Each row of a before or after table is a point. The points were changed in one or more steps. Then noise was added and the rows were shuffled. The steps act on columns, c1 being the first. Write out the steps. A step turns or swaps two columns, mirrors them in a line or flattens them onto one, adds a multiple of one to another, or multiplies or shifts one. Angles are multiples of 10 degrees, from the lower column toward the higher: turns from -170 to 170, lines from 10 to 170 but not 90. Use the fewest steps. Two steps may share a column if one is a turn and the other turns, adds or multiplies; they go together, in the order done. Otherwise the lowest column goes first.

Before, 9 rows:
[[-30 -39  83]
 [ 35  34 -25]
 [ 48  13  -2]
 [ 52  28 -53]
 [-34 -15  40]
 [-31   0  14]
 [-14  -1  46]
 [-16 -41 -12]
 [-28   7  48]]
After:
[[ 48  12  -6]
 [-32 -14  43]
 [-31 -41  95]
 [-31   0  15]
 [ 53  31 -62]
 [-30   8  46]
 [-15 -43   0]
 [ 34  33 -36]
 [-13  -2  45]]
Steps: add -0.3 times c2 to c3

Before:
[[-14   6 -23  14]
 [-15  37 -60  21]
 [-30  16 -57  28]
 [-95 -19 -15  -9]
 [ 25 -14   0 -19]
 [-59 -18 -41  -5]
 [ 51  41 -50   7]
 [ -3 -25  24  -9]
 [-55 -78  -3  16]
 [-62 -32  40  10]
 [  9  13 -63  -6]
 [-58   2  -2  10]]
After:
[[-47 -12 -23  89]
 [-20  -8  -8   6]
 [-40 -24 -38  13]
 [ 13 -24 -41   1]
 [-34   0   2  47]
 [ 26  -2  -9 -11]
 [-38  11  16  48]
 [-28 -25 -36  54]
 [  6   5   9  10]
 [-41 -21 -37  36]
 [ 22 -10 -19 -48]
 [-26 -18 -29   3]]
Steps: mirror c1 and c4 in the line at 150 degrees; flatten c2 and c3 onto the line at 60 degrees

Before (10 x 6):
[[  8  24  19  28   2   9]
 [-21 -15  -3 -27   8 -11]
 [-11 -59  15  18 -66 -13]
 [ 36 -11 -53  -4   2  -9]
 [-43  -8 -15 -32  15  19]
 [-18   1   6  -5 -20  -7]
 [ 17 -22  32  15 -24 -35]
 [ 39 -20  43 -15 -12  34]
 [ 48   6 -10 -14 -24 -52]
 [ 33  32 -26 -20   3 -15]]
After:
[[ 79 -71  43 -16 -12  34]
 [ 34  31  32  15 -25 -36]
 [ 96  84 -11 -14 -25 -53]
 [-42   2  -3 -27   9 -11]
 [-36  12   5  -5 -21  -7]
 [ 73   2 -53  -4   2  -9]
 [ 66  54 -26 -18   4 -15]
 [ 16  10  18  28   1   9]
 [-23 -40  15  18 -66 -12]
 [-86 -35 -15 -31  15  18]]
Steps: multiply c1 by 2; add -1.5 times c6 to c2

Before:
[[ 33  37 -37  42  27  39  29 -61]
 [ 25 -16  35   8 -74  35  14  -6]
 [ 16  33 -30 -34   7 -27 -20 -40]
 [ 25  36 -62  40 -24  87  -1  15]
 [ 18  71   8  28 -43  50  21  77]
 [ -6 -21  -9 -14  74  34 -23 -43]
 [ 61  25  90 -11 -95  44 -21 -45]
 [-27  38  11 -16  -7  -9  -9 -69]
 [ 23  22 -26 -46   8  28  28 -57]
 [ 33   0  73 -25 -44 -36 -25 -25]]
After (10 x 8):
[[ 36  28  73  47  -3 -34 -29 -11]
 [ 60  49  88  84 -36  45 -22   4]
 [ 18  50 -27  16  37 -30 -16  18]
 [ 35  69 -35 -41 -25  37  26  11]
 [ 16 -48   6  25 -51  50  20 100]
 [-30  76   9  12   8 -11 -11  13]
 [ 23   0  35  58 -40  35  16 -13]
 [  0  33  -8 -59  47  34 -22 -32]
 [ 25  59 -24  15  42  30  32   1]
 [ 21   2 -66  -2 -50  87  -1  39]]
Steps: turn c2 and c8 by 70 degrees; mirror c4 and c5 in the line at 120 degrees

Before (8 x 9):
[[ 21   1 -21 -32  16 -14 -15  21 -17]
 [ 12  31 -46   4   2 -25 -28  -4   7]
 [ 24  18 -15 -26 -27 -10 -11   2  -4]
 [ 22  16  -9 -18   7 -59 -38 -20 -27]
 [ 16 -24  17 -15   9  95  -2  15  17]
 [ 17  15  -8  -3  -5  -4 -42  23 -19]
 [-23  10 -28   7  -5  10 -14   1 -26]
 [-37  28 -15  -5  -2  -2 -23  11   9]]
After:
[[-11  26  12  -4   2  24  -4   9 -30]
 [ 26  33 -34   3   6  24 -26  -1 -43]
 [  3  10  -7   9  -5  14   9   5 -44]
 [ 12  18 -16 -18   7  28 -61 -22 -52]
 [ -1 -24   3 -14   9  18  93  13  52]
 [  9  16 -11  -3  -3  41 -11  23 -41]
 [ 13  16 -23 -26 -29  13 -11  -3 -31]
 [ 15   0 -21 -30  18  11 -17  11 -18]]
Steps: flatten c1 and c3 onto the line at 130 degrees; add -1.5 times c2 to c9; add 0.3 times c4 to c8; turn c6 and c7 by 80 degrees

Before:
[[  3  -7 -26  -5  15 -38   0 -12  14  20  32]
 [  4 -12  34 -38  19 -38   6  -1 -48  17 -26]
 [-24  15 -35 -16  26 -53   4  34  10  -7 -17]
 [-15 -10 -36 -41  17  31  30 -45  12   5  50]
 [-29   5 -27 -54  22  39  12  20  15  31 -32]
 [-23   4   9 -47  31 -17  19 -16  13  22  41]
 [ 54   3 -38 -23   2 -21  28  26 -37  16  40]
 [-25 -17  -2 -12   7 -64   0  38  14  -6  21]]
After, 8 rows:
[[ 52   3 -89 -24   2 -22  29  24 -37  16  36]
 [-24   2  23 -49  31 -18   4   3  11  25  40]
 [-24  17 -85 -13  28 -53  20  19  11  -9 -18]
 [-29   4 -69 -57  21  40  19  15  13  31 -30]
 [-26 -17  -6 -10   5 -61  19  15  16  -5  17]
 [-15 -11 -92 -43  18  31  -5  -2  11   4  53]
 [  3  -8 -67  -8  15 -40  -6  -6  16  22  35]
 [  5 -12  84 -37  20 -36   1   4 -49  18 -22]]
Steps: multiply c3 by 2.5; flatten c7 and c8 onto the line at 40 degrees

Before:
[[-25  -1  25  -3 -39  25  -7 -19  13 -15 -20  18]
 [-31   1  17   8  19 -22 -14 -12  45   5   5 -18]
 [  7 -25 -15  23 -33  13  11 -11  -6   2   6 -16]
 [  9  12  15 -10 -27 -28   8  27 -20  28  -8  30]
 [  9  10  -3  40 -40  36  -7  39  -5 -12  18   3]
 [  2  19  45  37  -7   1 -14  -1  16  19   7  -9]
 [-24 -34  42 -20 -17 -21   1  50 -20  22   0  17]
 [ -6   5  -8 -13  -6 -35 -22 -15 -12 -17 -33  -2]
 [  7   8   1   6  -1  36   2   1 -21  23  -4  -8]
 [-16 -31  16   7   2  24  10  20  43 -18 -32  -5]]
After:
[[-24   3  25 -17  34  54  -5 -19  13 -19 -19  18]
 [  8  13  15  -4  27 -67  12  27 -19  35  -9  29]
 [  8  11   0  -7  -3  35  -1  -1 -23  28  -2 -10]
 [  1  21  44 -36 -15   2 -18  -1  15  28   6  -9]
 [  7 -22 -13 -34  19  30  18 -13  -4   3   8 -13]
 [-28  -1  18   1 -20  -3 -19 -12  46   6   4 -20]
 [-25 -35  41  11  25 -94   4  51 -21  29   4  18]
 [ 10   8  -2 -53  14 -24  -7  36  -3 -17  17   1]
 [ -5   4  -6   6  13 -13 -27 -14 -11 -23 -34  -2]
 [-15 -32  16  -5  -7  -6  12  22  42 -23 -35  -6]]
Steps: turn c4 and c5 by -150 degrees; add -1.5 times c8 to c6; multiply c7 by 1.3; multiply c10 by 1.3
